Each row of a before or after table is a point. The points were changed in one or more steps. Then noise was added and the rows were shuffled. The steps act on how far a point lies along the listed directions, d1 being the first. Name the steps. A step turns or swaps two directions, mirrors them in a line or flattens them onto one, adds a multiple of one to another, or multiplies one. Angles are multiples of 10 degrees, from the lower direction toward the higher: turns from -170 to 170, lines from 10 to 170 but not 90. Use the fewest steps. Two steps may share a direction if one is a turn and the other turns, adds or multiplies; they go together, in the order done. Otherwise the lowest direction goes first.

Directions:
(1): 1 -57
(2): 57 1
Before (13 x 2):
-2 20

-15 15

-3 -6

1 1

8 -8

-4 17

-4 -1

-10 12

0 0

-6 16

1 9

4 5

11 4
After, 13 rows:
-10 51

10 15

-5 60

20 -24

3 3

-15 48

28 12

-10 -3

-7 -18

2 27

-38 45

-25 36

0 0
Steps: multiply d1 by 3; multiply d2 by 2.5

Directions:
(1): -6 37 19 -26 -44 -18 30 10
(2): -5 6 17 -41 18 -32 -48 -2
(3): 24 42 -37 -1 10 13 -16 39
(4): -60 6 -20 -26 17 26 11 2
(5): -7 5 37 8 -24 49 -34 11
(6): -10 48 -1 27 8 -3 -10 -50
Before, 12 rows:
-20 -5 1 -14 12 19 -29 15

4 24 41 -23 -34 -6 -25 -13

21 -6 13 10 -18 6 -22 26

-7 -7 -10 -12 12 23 -17 27

-25 -1 39 -3 -23 17 0 -17

9 -34 21 29 -19 17 15 0

15 16 17 23 -25 10 -12 -9

4 39 10 22 -14 10 -8 8

22 5 -11 24 -3 -4 12 -4

-24 40 10 -1 -10 6 26 -4

-23 -5 -9 1 19 16 -2 0

2 -4 1 -24 4 -2 -42 40
After (12 x 8):
17 -25 -14 27 7 3 12 3

-15 15 -15 0 21 16 -36 -5

-25 -27 -9 -5 17 10 -13 10

-21 -43 23 -20 19 -22 -20 -15

-7 -35 -19 17 -2 19 22 20

-20 -2 -4 18 1 60 -14 -10

0 -23 19 23 6 18 -18 -21

24 -4 -4 16 4 -18 7 -2

21 36 23 22 -3 16 -29 7

0 37 -14 16 23 17 -39 17

19 -27 -10 10 6 -3 8 10

-9 26 -7 -21 8 -12 -15 5
Steps: turn d1 and d5 by 80 degrees; turn d2 and d4 by 160 degrees; add 1 times d6 to d3

Directions:
(1): -10 14 -16 -15 3 -60 23 12 6 -1 -8 23
(2): -36 20 -23 14 25 25 21 -21 -17 2 -24 15
(3): 1 -14 22 54 23 -16 -12 23 -7 -16 -15 10
(4): -30 -35 21 -17 15 -11 -23 -17 2 39 -6 11
(5): 37 19 13 -3 -3 -17 -14 -38 -27 5 -33 -3
(6): 1 -26 -25 36 -44 -7 12 -23 -3 16 7 11
Before (14 x 12):
-7 -11 10 12 3 -8 -1 -4 -7 3 -10 8

-10 22 -11 -6 17 -6 24 19 12 -19 -5 7

23 5 3 -10 -12 -36 4 5 10 -8 7 6

-1 -16 17 21 -3 26 -18 11 -1 4 14 -13

5 2 9 -42 -7 9 -22 -24 -4 22 -5 -9

8 2 3 -27 6 5 -18 -32 -3 19 1 -13

15 1 9 16 4 -21 0 15 3 -17 -4 0

4 29 -9 13 -5 0 17 -28 -30 11 -19 6

-18 -19 -2 -4 6 -15 16 -13 -5 21 -3 11

7 5 -1 -16 -2 -60 -8 1 2 -7 -1 10

20 23 15 -25 16 -18 -9 6 9 -12 -10 -6

-7 3 3 -10 30 4 0 10 3 -7 3 -4

12 -10 -5 25 -11 -10 4 8 9 -7 -3 8

18 2 28 17 4 -12 -7 13 1 -19 -2 -11
After (14 x 12):
-4 19 -2 -6 20 30 3 -24 -8 -4 -13 3

9 -2 2 -11 -6 39 0 8 17 -9 20 -18

7 -6 9 -10 18 1 -6 17 10 -8 17 -13

-8 13 3 9 22 36 -21 -29 -23 -9 -14 -9

1 9 -17 19 -1 11 19 0 3 -11 -6 5

10 19 -5 12 9 16 9 1 -5 -20 -7 -8

-7 -4 18 -26 12 -25 -23 -17 -9 23 -24 8

8 31 4 5 12 -1 13 5 -8 -29 -12 -7

-13 9 -8 6 2 -35 13 28 5 -7 3 12

14 24 18 -23 27 14 -18 -11 -2 -8 -16 -11

4 -6 7 19 -2 -1 1 -1 -6 -7 -10 0

-6 -33 11 25 4 3 1 -6 -8 14 1 1

6 -4 14 -14 17 -31 -15 -25 -6 22 -12 2

36 7 11 8 -36 -6 -6 -32 -21 22 1 -8
Steps: turn d2 and d6 by 30 degrees; turn d1 and d2 by 160 degrees; turn d3 and d4 by -50 degrees; multiply d5 by 1.3

Directions:
(1): -34 7 12 -34 -29 36 -14 -22 22 41 50 -43 -48 4 37 7 36 -16 -38 12
(2): -33 60 19 42 13 -9 0 -23 -44 -25 39 44 -17 -33 17 -41 38 11 12 5
Before (9 x 20):
-31 29 10 -1 -13 22 -4 -33 -8 15 45 -2 -28 -5 34 -16 38 -2 -15 7

-34 38 11 17 -12 6 -18 -26 -21 -6 60 4 -44 -26 18 -15 41 -1 -6 7

-5 10 6 16 -1 3 -1 -6 1 -17 10 17 -8 -9 11 -14 17 14 2 0

-2 3 12 5 4 -7 -8 -9 7 -12 -16 0 2 9 -5 -4 -5 6 3 -5

16 28 -4 36 20 -27 9 6 -29 -49 -32 50 30 -14 -19 -21 -9 23 21 -8

-20 17 5 1 -12 10 -3 -18 6 8 33 -7 -13 -7 20 -7 17 -3 -9 3

28 -35 -5 -12 2 -15 -2 4 13 -1 -18 1 17 12 -10 17 -22 -2 4 2

-3 19 11 23 8 -1 7 13 -28 -21 -10 18 13 -9 -11 -9 -11 4 0 8

15 21 -6 42 33 -28 -4 3 -32 -52 -20 40 29 -11 -20 -20 -6 19 45 2
After:
-2 0 13 -7 -2 -1 -10 -12 16 -3 -10 -12 -7 17 -1 3 0 0 -6 1

25 -45 -18 -38 -13 16 -18 8 43 12 -23 -56 6 36 -6 38 -21 -9 -6 6

7 -11 2 -11 -12 11 8 21 3 4 -19 -19 8 11 -8 20 -25 -5 -21 9

23 -35 -18 -44 -25 17 -3 13 42 19 -33 -40 5 29 -3 36 -19 -4 -27 -7

34 -16 -14 29 15 -30 1 18 -15 -43 -34 28 32 -7 -41 5 -35 10 34 -10

18 -17 -6 0 0 -3 0 10 19 -14 -20 5 12 3 -3 4 -3 10 6 -4

-9 -2 14 -14 -13 5 -13 -20 9 14 30 -7 -24 0 24 1 21 -7 -19 11

7 8 -8 25 10 -19 9 0 -7 -22 -5 24 26 -9 -12 -10 -15 12 18 -6

19 4 -8 34 17 -20 12 5 -23 -31 -27 41 39 1 -21 -15 -16 15 34 -7
Steps: turn d1 and d2 by 130 degrees

Directions:
(1): 6 2 15 15 -17 -32 -6 47 -9 -40 -15 -37 23 -1 18 32 -1 8 -12 51 60 10 -20
 11 -26 37 36 -59 -41 59 -44 9 -13 8 -5 -8 -33 -5 -1 -43 -18 -18 5 -16 7
 -14 24 16
(2): 25 -23 57 -44 12 23 23 49 22 -15 4 -8 32 -48 19 -26 18 15 35 27 -16 12
 31 -9 -11 25 -4 0 31 -12 12 13 14 -40 35 13 27 -22 -46 -13 42 44 39 -25
 7 -22 22 25
Before (9 x 48):
-3 2 -6 10 -13 -4 1 0 5 -10 -2 -2 -6 8 9 15 -11 4 -2 0 17 -7 -6 11 0 1
 11 -13 -1 14 -7 -14 -10 13 -5 0 -4 4 12 -13 -7 -5 -2 7 7 1 3 -1

-3 -7 -13 -7 10 5 3 -8 8 14 7 16 -10 -8 -5 -10 6 -1 8 -16 -32 -11 14 -3
 8 -15 -17 23 16 -19 14 -1 5 -5 9 12 18 -4 -4 11 7 1 -2 10 2 -5 -4 -10

-9 17 -24 20 5 3 -12 -37 -11 24 5 8 -23 20 -13 2 -10 -15 -17 -29 -6 -6
 -7 4 19 -15 1 19 -3 -3 4 -9 0 19 -4 -8 -14 13 27 27 -18 -26 -27 21 -6
 14 -17 -13

-2 -6 6 0 -9 -17 1 24 -5 -17 -5 -11 15 -4 11 5 7 4 4 18 19 4 -8 0 -14 17
 8 -17 -5 18 0 8 -4 5 0 -4 -15 -8 -9 -17 -7 -6 -3 -11 5 -17 13 12

-14 15 -34 12 -6 -16 -21 -30 -11 11 -7 -2 -13 29 -13 21 -11 -20 -17 -15
 13 -5 -27 4 -6 -14 4 -1 -30 12 -10 5 -13 23 -28 -9 -18 15 31 -1 -26 -34
 -16 15 -14 23 -11 -9

4 -5 24 9 -7 -10 8 18 8 -7 -4 -5 7 -3 11 0 1 12 9 11 15 1 -2 -2 -16 6 5
 -11 -1 18 -11 -3 -1 -1 5 -1 -8 2 -13 -15 0 6 12 -3 7 -4 5 13

-5 1 -33 -2 17 17 4 -57 11 36 12 45 -29 17 -22 -24 -3 -11 -4 -56 -49 -8
 6 -16 21 -33 -28 56 32 -52 33 1 7 4 -2 0 24 8 19 36 8 7 -6 27 -10 20
 -23 -23

4 -7 10 -8 -11 13 0 7 7 4 8 -4 3 -8 5 -4 -1 4 4 3 -10 1 13 4 -5 5 -5 -1
 11 -5 -4 4 7 -4 1 -6 4 3 0 -1 1 2 1 3 7 -4 5 4

2 3 -6 8 -7 -13 0 2 -9 -6 -3 -7 2 -3 3 -7 -3 5 9 9 17 3 -11 1 -9 13 3 -5
 -10 13 -13 1 -4 1 -6 4 8 -1 -2 -2 -11 -8 7 -2 4 -2 4 6
After, 9 rows:
-4 10 -14 5 13 17 -4 -36 -3 30 10 15 -21 8 -13 -13 -5 -13 -5 -35 -26 -6
 6 -2 23 -18 -9 34 15 -21 18 -8 7 7 7 -3 0 8 15 34 -2 -10 -19 19 -6 12
 -18 -10

4 -12 16 -14 -2 -4 8 25 3 -11 0 -4 17 -16 11 -9 12 6 16 12 1 5 5 -5 -10
 14 -2 -2 13 0 14 9 3 -7 11 1 -1 -13 -20 -10 8 9 5 -13 5 -19 13 14

3 -5 8 -8 -4 13 10 1 15 -3 4 7 -3 -7 9 -3 -5 6 13 -7 -7 -6 10 5 5 -3 -1
 6 21 -8 10 -13 -2 -2 8 6 15 -1 -2 -3 11 14 9 4 7 -1 2 2

-12 4 -31 19 -3 -18 -10 -8 -5 3 -1 3 -14 12 -6 14 -3 -4 -13 -6 0 -12 -8
 6 2 -10 0 -2 -15 11 -10 -3 -6 16 -8 3 -8 3 16 -2 -19 -26 -17 14 2 -1 -3
 -13

-1 -3 -5 -29 14 22 -1 -28 11 29 6 18 -7 -4 -12 -20 3 -15 15 -31 -39 -4 9
 -10 5 -23 -24 40 19 -37 29 8 6 -9 0 5 23 4 -1 20 15 9 8 8 -15 17 -13 -3

5 -2 2 -4 -1 -2 6 2 -3 -1 1 -1 4 -12 3 -18 1 6 19 5 2 3 0 -3 -6 10 -5 7
 4 -1 -2 1 2 -9 2 8 20 -4 -11 4 1 4 14 -4 4 -4 4 7

6 -7 27 4 -5 -5 11 19 11 -5 -2 -2 7 -7 11 -4 3 13 13 9 8 1 2 -4 -14 5 2
 -6 5 12 -5 -2 1 -5 9 1 -3 0 -17 -13 5 11 15 -4 7 -5 5 14

-17 17 -60 36 -2 -18 -15 -58 -9 20 0 26 -35 47 -23 13 -15 -16 -34 -41 0
 -9 -28 -3 11 -25 -2 17 -14 -6 -3 -2 -10 35 -28 -13 -14 19 49 17 -31 -33
 -28 33 -10 25 -22 -29

1 -3 4 2 -16 4 -5 6 2 0 5 -9 2 -1 5 5 -4 3 -3 7 2 1 5 7 -7 7 1 -10 0 6
 -13 3 3 4 -5 -10 -6 6 7 -6 -8 -8 -4 4 7 -2 5 3
Steps: swap d1 and d2
